Rows are points. The window is the flat piece filled in between its corners: a triangle in 3 columns, a solid with four corners in 4, and so on. A path goes straight from each point to the next, and from the last back to the first. List the points from which the path goes on through the window.

Window, 3 rows:
3.4  4.0  1.3
-6.8  0.6  -2.5
0.7  -2.2  0.4
Path:
(1): 4.1  -1.6  4.7
(2): -7.0  -0.5  2.8
(3): -3.7  -1.3  -4.4
(4): 1.5  -1.4  -3.4
(5): 0.1  -1.4  3.1
(6): -9.1  2.1  1.9
(7): -5.1  0.4  -6.8
(8): 3.6  3.4  -1.0
(9): 1.0  3.8  5.4
(10): 2.2  -0.5  2.7
(11): 3.6  -0.9  -0.6
(12): 5.4  -2.4  0.4
Through the window after points: 4, 8

Window:
2.6  6.0  2.2  0.5
-0.2  -3.8  -9.5  -2.7
4.7  -1.7  6.9  -0.5
-1.2  1.8  1.7  0.3
Path:
(1): -0.3  -1.6  -5.5  -7.7
(2): 3.0  -0.2  0.8  -3.0
(3): 4.6  -0.8  -0.7  4.5
(4): 1.4  1.4  -1.4  3.5
(5): 1.1  3.4  0.7  -5.2
(6): 1.4  0.9  3.5  -2.5
(7): 1.6  -0.1  3.1  2.1
(8): 0.9  -2.8  -7.8  4.0
Through the window after points: 4, 6, 8

Window, 6 rows:
-4.0  -6.1  -0.8  5.0  4.0  3.9
-1.5  4.9  -1.9  4.9  0.8  1.1
6.8  0.1  7.7  -2.0  -2.0  -5.3
-6.0  -1.8  -2.2  8.0  -4.8  5.6
0.1  1.6  7.6  -4.1  -0.1  -2.6
3.6  -1.9  0.0  -5.1  -2.4  -1.2
Path:
(1): 0.2  -3.4  2.0  0.4  0.2  3.6
(2): -1.8  -4.2  -0.4  0.7  -0.9  -1.6
(3): -4.6  0.4  -2.5  5.8  -1.1  -1.6
(4): 0.8  1.2  1.3  3.4  0.6  9.5
(5): 2.4  1.0  -0.3  2.7  -0.4  6.6
(6): -1.6  -1.5  -2.9  3.9  -2.7  -6.3
(7): -0.4  -1.0  3.5  1.0  -2.9  -7.0
(8): 6.6  0.4  5.7  0.3  -1.7  4.1
(9): 3.5  0.1  4.3  -0.6  -1.4  3.0
(10): 1.3  -1.4  2.4  0.5  -2.9  -5.1
(11): -2.7  -3.1  -1.9  0.3  -0.6  -6.1
(12): 3.8  -1.5  2.5  -1.6  -0.2  7.6
(13): 3.4  0.6  1.1  0.8  -0.2  5.8
(14): -3.6  -0.1  -5.0  2.6  -2.4  -5.1
(15): -2.2  -1.1  -0.8  3.1  -2.0  -5.1
(16): 3.9  -0.5  -1.5  1.4  0.6  6.6
Through the window after points: 3, 7, 9, 11

Window (8 x 8):
2.5  7.7  -0.2  -2.4  -3.8  -2.9  6.4  1.3
0.6  -3.8  0.4  -5.9  2.4  4.2  -2.2  -0.4
-2.9  -5.7  -1.0  -3.3  3.6  -2.9  -0.7  2.9
7.9  -1.1  2.0  -2.8  3.1  1.4  3.6  -4.5
-0.7  -3.8  5.4  1.2  3.5  3.2  -1.2  -0.3
-1.8  -0.1  -0.6  1.0  -10.9  -7.8  1.6  6.9
3.3  -2.8  -2.8  0.5  0.9  3.7  6.0  -2.8
3.8  1.4  1.8  -4.4  -3.5  -0.4  10.1  0.6
Path:
(1): -1.7  -0.2  0.7  -1.4  -4.1  -0.9  4.1  -6.6
(2): 0.3  -1.4  3.3  -2.7  0.9  -0.1  2.3  -6.5
(3): 5.7  -1.5  0.5  -1.3  4.4  3.8  2.3  5.3
(4): -0.1  -3.8  -0.5  -2.2  1.1  -1.2  0.1  4.2
(5): -3.4  -3.4  -0.1  -3.8  -0.2  -3.6  0.7  -0.8
(6): -2.5  -3.1  -0.2  -2.9  0.5  -2.9  1.5  -2.3
(7): 2.3  -4.5  -1.0  -2.7  3.0  1.9  -0.3  9.1
(8): 5.1  -2.2  1.3  0.9  1.4  4.6  3.3  5.7
(9): -2.5  0.1  2.2  -2.4  -0.8  -2.2  2.8  -6.1
(10): -0.2  0.9  0.7  -3.8  -4.4  -0.8  6.0  -6.0
(11): 4.7  -0.4  1.0  -2.9  -1.0  0.5  7.2  3.7
(12): 5.4  0.3  0.3  -1.0  -0.8  0.5  4.9  4.0
Through the window after points: 4, 6, 8, 10

Window (8 x 8):
-1.3  -5.9  4.8  -2.2  -3.5  4.0  3.4  3.7
0.7  3.2  5.4  -5.0  4.2  -1.0  2.9  4.8
0.7  1.8  8.7  4.4  -0.1  -4.9  -3.0  2.7
-8.6  -3.1  -1.0  10.7  -0.3  6.1  -0.7  5.6
1.5  -0.5  -2.0  4.5  3.9  -3.7  -3.7  -0.1
3.4  6.1  4.5  -5.4  1.6  -1.3  -5.7  -1.6
-11.7  -6.1  -5.8  4.3  -0.7  -1.4  -1.6  0.0
-1.0  2.3  -0.4  -0.5  -3.1  -1.0  2.7  2.4
Path:
(1): -2.6  0.7  0.6  2.1  -0.4  0.1  -2.7  4.4
(2): -2.5  1.1  2.4  2.9  0.2  3.0  0.6  -0.5
(3): -8.1  0.5  1.7  4.1  2.9  1.7  2.2  -5.6
(4): -0.3  -0.5  -0.9  -3.0  -0.7  -1.1  -2.9  3.8
(5): -1.5  -1.6  -0.7  4.0  0.5  -3.2  -4.6  3.9
(6): -3.8  1.8  0.5  5.3  2.5  -0.5  -0.6  -0.2
(7): -3.7  1.9  5.6  -1.2  1.0  2.2  4.9  -2.6
(8): -0.8  0.8  4.0  -2.3  -1.7  0.4  -1.4  5.5
(9): 0.4  -1.8  1.7  -4.8  0.0  -3.4  -3.6  7.3
(10): 0.0  4.1  5.1  0.0  3.8  -0.8  4.4  -4.0
(11): -0.1  2.2  7.0  1.0  3.7  1.1  2.6  -2.5
(12): -1.2  -0.2  1.4  -3.1  2.2  -3.0  -3.8  7.4
(13): 0.1  0.7  3.0  -3.7  0.1  -2.7  -2.3  2.7
(14): -0.1  3.7  3.4  -0.1  1.8  -1.7  1.2  -2.4
(15): 0.1  3.4  7.3  -1.5  1.1  0.3  2.6  -6.6
(16): 2.7  1.4  0.6  -6.0  -0.8  -3.8  -3.7  6.9
Through the window after points: 1

Window:
2.6  -1.6  9.6  -7.2  -7.8  2.5  -2.9  -0.6  0.0
-3.3  -6.8  -1.3  -2.3  -0.1  1.6  -1.1  -1.1  -0.8
3.9  2.8  1.3  -0.3  7.2  3.4  1.8  -4.0  0.8
-6.2  3.3  -1.2  3.7  -5.6  -8.0  -0.5  5.8  4.1
0.0  6.1  -3.9  1.3  2.9  3.4  5.0  4.0  -1.0
4.0  -1.4  -5.6  -0.3  3.2  1.2  2.6  -3.9  -2.6
0.5  -6.3  -1.9  8.0  -1.6  1.9  2.7  1.8  -2.3
0.0  4.9  -1.1  -0.3  -3.0  2.9  1.6  1.0  5.5
7.6  2.9  5.3  1.3  -2.3  8.9  -6.3  0.2  -2.3
Path:
(1): 5.9  -6.3  -2.8  -0.1  2.9  1.2  -1.3  6.3  -2.1
(2): -1.3  0.1  2.5  -0.3  -1.0  2.6  0.3  -3.5  -0.6
(3): -4.8  -0.9  0.3  2.1  -1.5  3.4  1.6  -2.9  -2.2
(4): 5.7  -0.7  0.5  -0.2  -1.7  -0.7  -2.7  3.4  3.6
(5): 3.2  -0.1  0.6  -3.4  0.3  -0.3  -3.2  6.9  2.8
(6): -4.1  1.3  2.2  2.0  -6.0  -1.8  1.9  -3.5  -0.1
(7): -1.2  -0.7  2.9  -0.3  -2.0  1.9  -1.2  -3.0  -3.4
(8): 5.9  -1.6  3.4  -3.7  -2.4  3.0  -1.0  2.0  1.3
Through the window after points: 5

Window, 11 rows:
-2.5  -3.4  -2.1  -0.1  7.1  -3.9  3.6  1.8  4.1  7.3  3.4
-2.1  5.2  -3.2  -4.0  7.9  6.6  -2.8  2.0  -3.5  1.5  4.8
-5.1  -2.8  0.2  0.4  0.9  -4.6  3.4  1.5  -6.1  -1.0  -0.6
5.2  -0.9  -7.6  -1.2  -3.1  3.3  1.3  -1.5  -6.9  6.7  2.5
5.3  2.4  1.6  -0.1  -0.7  6.6  0.4  4.8  -5.1  3.7  3.6
3.5  -5.0  -3.8  -3.2  4.0  5.0  -3.1  -4.7  2.2  7.4  4.4
-2.6  6.3  3.3  7.4  1.3  1.8  4.1  -2.8  2.3  0.2  3.9
7.0  -4.0  -4.4  -6.8  5.0  -5.2  -3.4  -0.5  0.4  4.2  2.8
-5.0  0.0  -3.2  5.1  7.3  -5.1  -4.1  4.0  -0.4  -4.9  -2.3
-2.9  2.9  -2.5  0.3  -3.9  1.7  -1.1  1.6  -1.1  -0.2  0.6
4.2  -1.4  -1.2  4.0  -1.9  2.2  8.1  -2.1  5.3  -0.8  3.4
Path:
(1): 0.9  -2.3  -2.4  4.0  1.2  -0.2  -0.7  0.5  -1.2  0.7  10.4
(2): 2.4  1.9  -1.6  -2.4  3.7  0.7  2.1  -0.9  -0.3  4.1  -2.8
(3): 1.7  1.8  -1.6  -0.9  1.8  2.3  2.5  -3.2  0.7  1.0  -3.5
(4): 0.0  -0.7  -2.2  3.4  1.8  1.9  -1.9  1.6  -1.7  1.1  8.3
(5): -0.7  -1.9  -3.6  2.8  -0.6  0.5  0.9  2.7  -2.7  1.2  9.8
(6): 1.8  1.3  -0.4  -0.3  1.5  2.1  2.3  -0.3  -1.2  2.1  -0.3
(7): -1.1  2.1  -1.3  2.0  2.1  3.9  3.7  -0.3  -0.8  1.9  -1.0
(8): -1.2  1.4  -1.2  3.0  0.2  3.0  1.2  1.3  -0.9  0.7  6.7
Through the window after points: 5

Window, 12 rows:
3.5  -7.3  7.7  -1.7  2.2  0.5  3.8  -10.2  0.7  4.4  -3.3  -5.4
2.1  3.0  -0.4  -5.2  2.9  3.1  -3.6  8.5  -4.0  -1.3  0.0  2.4
8.2  -1.0  -8.4  -0.6  -4.1  2.3  8.4  4.0  4.3  1.9  -11.4  -1.9
-7.2  0.3  2.2  0.9  3.6  -0.9  7.8  -2.5  -3.8  -2.9  0.1  -1.5
-5.1  1.6  6.1  0.8  0.7  -3.3  4.3  -1.2  -1.6  4.5  -2.6  4.2
0.6  -8.4  2.1  1.7  3.5  4.1  -6.0  2.3  0.5  -5.6  -7.9  4.8
-3.1  4.9  -0.5  4.1  0.0  3.3  3.2  2.4  5.1  3.0  -2.6  -2.1
2.2  -3.4  -0.6  11.8  1.9  4.3  5.2  -2.7  -1.7  -3.9  3.5  3.3
-8.7  0.9  1.5  -2.4  3.3  1.2  2.6  7.1  -6.7  5.6  6.5  -0.3
-4.4  0.4  0.7  -0.1  -2.1  0.7  -0.4  -3.1  -6.8  -0.9  -3.5  -0.1
2.4  -5.7  7.1  0.7  -4.0  -0.7  -0.7  -4.3  2.5  -0.9  4.1  0.2
-2.5  -0.6  -1.5  0.3  6.2  -3.6  -2.6  2.2  5.9  5.6  -1.4  1.5
Path:
(1): -0.8  -2.4  -0.4  2.1  0.1  6.0  5.0  -3.9  2.1  0.5  0.9  4.6
(2): -0.1  -1.1  0.6  -1.4  -0.2  6.6  2.7  -5.3  4.2  2.8  1.2  6.6
(3): 0.5  -5.7  5.4  5.9  1.1  -4.3  0.6  0.5  -5.0  -4.0  -2.2  -6.2
(4): 2.4  -2.2  4.8  4.1  2.8  -1.5  0.0  -0.1  0.3  2.8  -4.0  -4.9
(5): 0.2  -1.9  1.3  -2.9  1.3  1.8  2.9  -1.9  0.1  1.7  -1.8  0.5
(6): 0.0  -4.6  -1.5  -1.2  2.4  5.4  -1.1  -2.2  3.3  -1.1  -3.4  3.5
(7): 0.3  -4.2  3.7  2.3  1.9  0.4  -1.5  2.8  -2.5  -2.0  -5.1  0.8
(8): 0.1  -3.8  1.8  4.7  2.3  0.2  -0.2  1.3  -1.3  -2.2  -1.7  1.1
(9): -1.4  -3.0  -0.6  1.3  1.8  7.0  1.4  -2.1  0.5  -0.7  -2.0  5.2
(10): -2.3  -2.9  -0.5  -0.8  2.2  4.5  -2.0  -0.1  -0.1  0.4  -2.0  4.6
(11): 1.2  -1.9  4.7  2.3  1.4  -1.9  -0.2  5.3  -1.9  -3.1  -3.9  -2.7
(12): 0.1  -1.4  2.8  2.6  1.8  -1.9  1.1  0.3  -5.1  -0.6  -1.0  -1.2
(13): -2.5  -3.5  0.9  -2.2  0.3  3.1  1.4  -3.5  -2.3  0.0  -1.4  3.3
(14): -0.5  -2.5  0.7  -3.8  2.0  2.5  1.7  -1.1  -0.9  1.6  0.7  5.1
(15): -1.9  1.0  3.8  5.5  0.4  -3.9  1.6  5.3  -3.2  0.6  -3.8  -6.4
(16): 0.8  -0.5  1.8  5.8  1.1  -1.4  0.7  -0.2  -1.4  -2.1  -4.9  -0.9
Through the window after points: 2, 4, 6, 8, 10
